Each row is a point. To make a cloud, some directions were put in groups of two or more. Within a group, all points are equally far from the middle, so they leave a hole (a ring in 2 directions, a hollow ball in 3). The other directions are filled evenly. Then the cloud was stretched, turned, moved and blurred a little. Count the holes, and give their numbers of directions, smallest first.

Cloud (13 x 2)
.46 .17

-.35 .12

.47 -.21

.07 .43

.03 .00

.20 .11

.39 .35

-.08 .15

.04 .94

.84 .03

.42 .69

.47 .24

.29 -.71
Holes: 0

Cloud (15 x 2)
-.52 .47

-.02 .55

-.54 -.27

-.62 -.15

-.54 -.27

-.68 .18

-.67 -.02

-.32 -.41

.25 .39

.35 .24

-.69 .11

-.32 -.41

-.44 .52

-.63 .33

-.68 .12
Holes: 1 (2)

Cloud (22 x 3)
-.03 .46 -.82

-.76 .21 -.28

-.38 .68 -.62

-.49 .73 .02

.15 .00 .11

-.35 .52 -.44

-.57 .09 -.30

-.64 .83 -.18

-.62 -.54 -.19

.04 .67 .49

-.57 -.53 -.18

-.16 -.51 .13

.78 .00 -.26

-.33 -.05 .14

-.80 -.09 .20

.08 -.03 -.63

.14 .08 .15

-.35 .52 -.82

-.34 .34 .05

-.32 .41 -.84

-.22 .46 -.29

.17 -.33 -.17
Holes: 0

Cloud (22 x 3)
-.70 -.11 .01

-.39 -.06 .65

-.13 -.10 .69

-.77 -.12 .24

.25 .54 -.59

-.42 -.34 .75

-.45 .00 .47

-.32 -.28 .21

-.34 .06 .56

.20 -.14 -.21

.25 .73 -.16

-.46 .37 -.31

-.01 -.20 .19

-.47 -.35 .82

-.08 -.38 -.09

.37 .62 .24

-.42 -.05 -.06

-.38 -.15 .72

.01 .37 -.17

-.94 .13 .08

.64 .19 -.05

.14 .03 -.59
Holes: 0

Cloud (31 x 4)
.76 -.23 -.13 -.15

.54 .21 -.25 .29

.26 -.12 .78 -.26

-.38 .15 -.65 .75

.10 -.80 -.45 -.05

-.32 .04 -.45 -.46

-.30 .19 .04 .46

-.35 .57 -.38 -.05

.59 -.42 .01 .10

-.22 -.50 -.13 -.51

-.37 -.24 .21 .15

-.40 .38 -.60 .61

.60 .31 .22 -.83

-.12 .45 .01 .45

.05 .65 .20 -.40

.14 -.13 -.36 -.58

.10 -.03 -.77 -.19

.11 .40 -.15 -.56

.24 .17 -.25 -.58

.69 -.17 -.19 -.35

-.12 -.91 -.49 .17

.87 .29 .05 -.60

-.26 -.18 -.04 -.54

-.38 .19 -.66 .72

.49 .09 -.21 -.59

-.22 .45 -.78 .26

.51 .94 .17 -.07

.01 -.07 -.94 .24

-.06 .16 .25 .42

.07 .08 .32 .40

-.38 .12 .15 -.30
Holes: 1 (3)

Cloud (30 x 4)
-.32 -.74 -.40 .06

.37 -.37 .77 -.15

.69 -.12 -.50 -.13

-.49 -.36 -.57 -.04

.55 -.15 .18 .72

-.18 .18 .75 .13

.22 .83 -.04 .07

.80 .47 -.11 -.11

.25 -.81 -.18 -.20

-.51 -.27 .30 .53

-.33 -.09 .19 -.49

.68 .00 -.01 .66

.41 -.63 .56 .18

.07 -.06 .01 .90

-.37 .20 .47 .52

-.18 .46 -.62 .16

.31 -.49 .58 -.34

.44 .31 -.19 -.54

-.13 .56 -.06 .66

.67 -.01 .68 .29

.41 .75 .34 .18

-.18 -.71 -.51 .01

-.24 .01 -.81 .12

.62 .04 -.25 .65

.19 -.88 .12 -.04

-.30 .27 .56 .41

.24 -.41 .58 -.42

-.06 -.10 .76 -.25

.32 -.25 .08 -.65

.23 .11 -.70 .56
Holes: 2 (2, 2)
